Rows are points. To make a cloud, some directions were put in groups of two or more. Within a group, all points are equally far from the middle, so they leave a hole (a ring in 2 directions, a hollow ball in 3). The other directions are filled evenly. Then the cloud was stretched, turned, moved and blurred a little. How many holes are there, and how many directions does each take, smallest first?
In the rows, 128 means zero.

Cloud (19 x 3)
[[ 93 114  84]
 [ 94 134 184]
 [111  90 179]
 [ 79  81 128]
 [140  96  75]
 [169 113 119]
 [160 140 116]
 [154 134 125]
 [ 81 163 161]
 [115 173 132]
 [117 151 123]
 [ 94  87  85]
 [110 138 194]
 [181 115 149]
 [128  95  59]
 [169  81 126]
 [141 154  98]
 [122 126 191]
 [120  64  98]]
Holes: 0

Cloud (53 x 6)
[[110  86 181 223 126  98]
 [131  53 163 133 122 135]
 [114 156 105 169 100 101]
 [117 146 155 180 208 146]
 [ 97 130 137 163 172 105]
 [133 152 140 138  45 147]
 [143 132 106 176  62  91]
 [ 97 112 144 194 146 139]
 [163 129  58 142  60 100]
 [147  80 148 177 109 194]
 [149 113 136 123 129  50]
 [180 117 127 124 144 164]
 [148  83 161 144 172 153]
 [148 177 108 139 124  77]
 [149 177 119 168 145  99]
 [107 179  92 136  91 106]
 [119  80  97 150 103  95]
 [119 119 122 127 109 138]
 [153  84 156 149 113 186]
 [148 161  67 135 123  91]
 [181 154 144 136 151 163]
 [139  99 173 110  76 149]
 [162  94  61 147  71 145]
 [173 137  77 108 103 115]
 [188  95  98  74  97 102]
 [ 89 176 126 167 158 111]
 [160 131  85 122  55  86]
 [118 120  86 167 214  97]
 [ 47  92 136 173  98  86]
 [125 105 153 184 138  73]
 [138 118 108 158  85 172]
 [115 179 120 115 100 158]
 [ 80 101  78 150 129 126]
 [ 85  96 135 164 108 120]
 [140 153 122 163 172 118]
 [115 169  89 194 106  86]
 [ 92 157 115 170 153 121]
 [154  74 153 167  69 156]
 [132 142 122 106  93  66]
 [112 118 105 140 109 144]
 [163 103 138 126  87 141]
 [ 84 133 123 118 155 142]
 [ 94  86 183 149 150 121]
 [125 161 114 195 167 109]
 [160  76  98 147  86 114]
 [107 135  84 128 128  92]
 [104  90 156 126  71 132]
 [133 130 112 116  39 116]
 [129  91 128 141 136 142]
 [108 102 116 166 142 170]
 [121 165 101 159 141  74]
 [ 57 170 141 169 127 143]
 [183 119 128 123  46 131]]
Holes: 0

Cloud (76 x 8)
[[135 113  83  76  97 114  91 146]
 [100 165 143  80 136  90 165  65]
 [ 86 118 118 155 182 144 125 168]
 [108 192 138 148 151 109 135 170]
 [113 165 112  93  87  79 141 118]
 [139 107 147 171 149 113  63 171]
 [123 183  74 106 177 138 134 108]
 [ 73 172 115 146 177 128  91  93]
 [125  88 104 124 125 136  64 108]
 [153 123 132  83 133 149 177  83]
 [132 166 169 180 113  88  99 106]
 [191 175  90  97 146 102 129 128]
 [137 130 156 149 197 117 153 151]
 [101 137 169 171 183 148 131 183]
 [145 192 109 113 141  87 138  62]
 [ 89 137 125  77 165 162  82 169]
 [142 139 114  72 205 173 100 111]
 [183 109 130  70 110  88 131  98]
 [164 121  88 172 109 120 159 119]
 [150 163 125 100 106 140 127  48]
 [111  87 134 154 174 174 107 169]
 [115 165 185 103 174  87 129 109]
 [145 173 144 100 126 178 128  94]
 [ 72 146  71 156 115 118 132 127]
 [136  95 115  45 119  87 132 137]
 [129 174 150 165 182 113  77  85]
 [130 164 138  49 132 110 131  61]
 [147  97 146 178 179 133 130 143]
 [140 119 165 100 122 153  71  97]
 [158 193  91 100 184 144 118 139]
 [133  77 137 152 129  75 157 133]
 [162 115  76 101 151 167 130 174]
 [137 113 166 103 123 161 166 147]
 [148 111 123 118 195 129  81  77]
 [138 115  98 126 174 196 111 168]
 [165 100 160 117 116 138 172 130]
 [155 159 119 131 101 170 116  93]
 [113 160 173 139 172  82  80 121]
 [105 171 100 112  97 155 108 137]
 [139 143 143  52 119  88 122 143]
 [ 99 108 113 109 203 129 119 157]
 [121 134 106  97  64 111 124 133]
 [174 142 160  67 138  78 134 108]
 [ 85 156 152  94 128  94 163  98]
 [173 139  85  93 125  78 176 107]
 [162  93 141  76 133 143 131 198]
 [111  67 100  77 116 129 115 157]
 [115 193  87 122 169 137  95  78]
 [142 151 171 121 197 175  50 109]
 [110  79 134 142 171 112 146 156]
 [ 98 115 134 127 152 136  62 194]
 [152  89 156  97  94 117 116 173]
 [ 80 131 189  97 140 144 105 135]
 [ 95 115 128  56 114 104 162 129]
 [114 159  83  48 137 131 153 103]
 [150 155 126 134 118 169 164 117]
 [ 88 162 101 135 186 143  88  58]
 [149 121 110 201 140 145  99 135]
 [ 89 165 138 162 175 185  69 167]
 [134 173 139 127 176  73 142  94]
 [152 126 180 138 177 117 153  81]
 [114 123 149 104 182  84  84 146]
 [168 153 126  90 162 198 129 161]
 [114 149  76 109 205 118 111  75]
 [123 142 190  98 157  80  92 135]
 [111 124 165 107 165 113  69  68]
 [110  89 119  58 167  90 112 130]
 [111 155  98 132 159 173  74  70]
 [ 94 155 140 185 145 141  65 177]
 [130 161 133 121 116 184  56 160]
 [113 157  83 150 151 155 161  89]
 [122 178 100 112 118 163  84  86]
 [171 111 100 141 144 157  70 131]
 [156 125 143 176  82 114 150 133]
 [140 145 132  36 143 102 136 130]
 [137 145  73 111 171 128  82  51]]
Holes: 2 (3, 4)
